Each wall is flat, endless, passes through zero and stands at right angles to its row. A trip goes straight from one point to another. List the walls that it crosses, first one first.
In the rows, zero is written as 128.

Walls:
(1): [ 82 167]
(2): [162 157]
(3): [120 117]
(4): [127 111]
(5): [156 136]
(6): [153  98]
(7): [100  73]
Trips:
[101 139] to [145  60] => 4, 6, 1
[161 130] to [ 97 172] => 6, 1, 5
[132 197] to [175 147] => 1, 6
[102 144] to [95 78] => 7, 4, 6, 1
[ 88 136] to [131 179] => 7, 3, 2, 5
[144 112] to [156 148] => 3, 7, 4

Walls:
(1): [109 107 168 202  62 116]
(2): [146 173 190  70  51 132]
(3): [156  50 108  98 123  97]
(4): [113 163 123 149 116 209]
(5): [ 89 127 111 130 168 108]
(6): [107 120  95 139  69 129]
(7): [153  98 141 113 195 160]
(8): [161 155 125  78 148  98]
Trips:
[ 58 158 146  92  77 169] to [ 89 128 156 169 180 137] => 5, 6, 2, 7
[154 144 156  80 143 155] to [156  83 210 157 168 138] => 3, 4, 1, 8, 2

Walls:
(1): [121 136  71 144  71 171 123 169 139]
(2): [ 88  87  64 134 116 106  87  96 126]
(3): [144 128 117 167 129 100 146  85 120]
(4): [169 149 132 158 102 175  84 126 114]
(5): [154 127 103 195 144 149 138  95 145]
Trips:
[125  83  88 190 181 159 107 117 138] to [ 89  81  90 179 100 114 173 107 144] => 4
[ 69 106 171 135  79 184 123 148 110] to [186 152 103 118  93 119  84 103 141] => 2, 5, 3
[169 142  62 184 169 177  86 146  70] to [154 141 173 132 165 137 150 112 130] => 2, 1
[125  98 205  93 168  98 161 145 140] to [106 181 145  89 111 116 124 113 137] => none

Walls:
(1): [127 186 128 169 109 122 136 113 167 160 166 103 112 151]
(2): [174 178 162 180 130  85 135 161 163  97 152 131  55 150]
(3): [124 125 192 164 163  78  97 174 151 150 193  95 178 114]
(4): [129  76 102 130  88 143 106 114 164 160 131 153 185 155]
(5): [113 117  89 167  99  70 102 123  85 172 186 110 181  96]
(6): [124  97 167 121 120 106 109 151 151 142 165 192  83 156]
(7): [132 105  85 141 110 136 169 170 156 196 187 138 165  96]
(8): [119 134 169  78 126 192 115  81 150 180 136 143  93 119]
Trips:
[170 129 111 114 129 131  98 133 100 208  96  73  97 129] to [167  85 184 136  75 157 120  73 108 140 108 107 109 134] => 7, 4, 5, 1, 6
[ 65 126 126 130 116 149 138 120 104 162  77 185 112 105] to [139 101 187  65 127 145 131 128 116 115  95 194 164 183] => none
[128 196  89 145  80 139 139 138 156  87 165  81 133  92] to [102 146  89 206 122 123 179 133 168 152 164 162 117 131] => 4, 6
[104 152  58 178 132  89 114 196 100 150 147  77 122 145] to [130  93 143 221 123 122 109 120 123 102 135  99  86 135] => 7, 6

Walls:
(1): [101 113 156  72  79 156 174 150 106 134 152 201 115 111 139 108 177 166
  54 116]
(2): [146 174 139 115 135 115 151 160 106  96  74 159  96 158 151  88 136 104
 116  84]
(3): [126 137  83 150 143 186 107  66 112 121  70 149 117 162 140 197 134 161
 173 132]
(4): [ 96 135 101 112  52 113 122 126 144  87 108 108 163 141  73 169  77 115
 148 148]
(5): [ 75 126 141 129 140 110 115 173 154 186 120 157 124 139 100 199  98 161
 122 131]
(6): [152 162 189 102 157 137 115  32 115 145 125 125 103 109  93 168  86  82
  78  79]
(7): [ 99  96 176 132 103 168  68 150 140 143 151  98 195 154 162 101 162 156
 116 126]
(8): [131 136  73 122 107 101 136 149  49  92 137 148 141 152 130 123  77 142
  96 159]
Trips:
[147 202 150 151  85 143  86  93 157 125  58 137 169 151  74 127 138  93
 179 122] to [173 142 117  66 173 173 146 134 138 122 143 126 149 182 115  64 133 144
 190  98] => 6, 4
[156  98 148 175 216 209 148  97  94 111 151 110 176 116 175 144 141 112
 113 119] to [193 119 144 128 101 155 149 131 125  77 192 106 105 127 152 150 182 138
  71 130] => 1, 3, 8
[116 127  77  96 120 150  95 117 112 190 100 133  47 151  78 217 191 125
 165 169] to [141  68 137  76  87 141 118 175 174  65 160 128 131 103 129 140 111  98
 129 178] => 6, 1, 3, 7, 8, 5
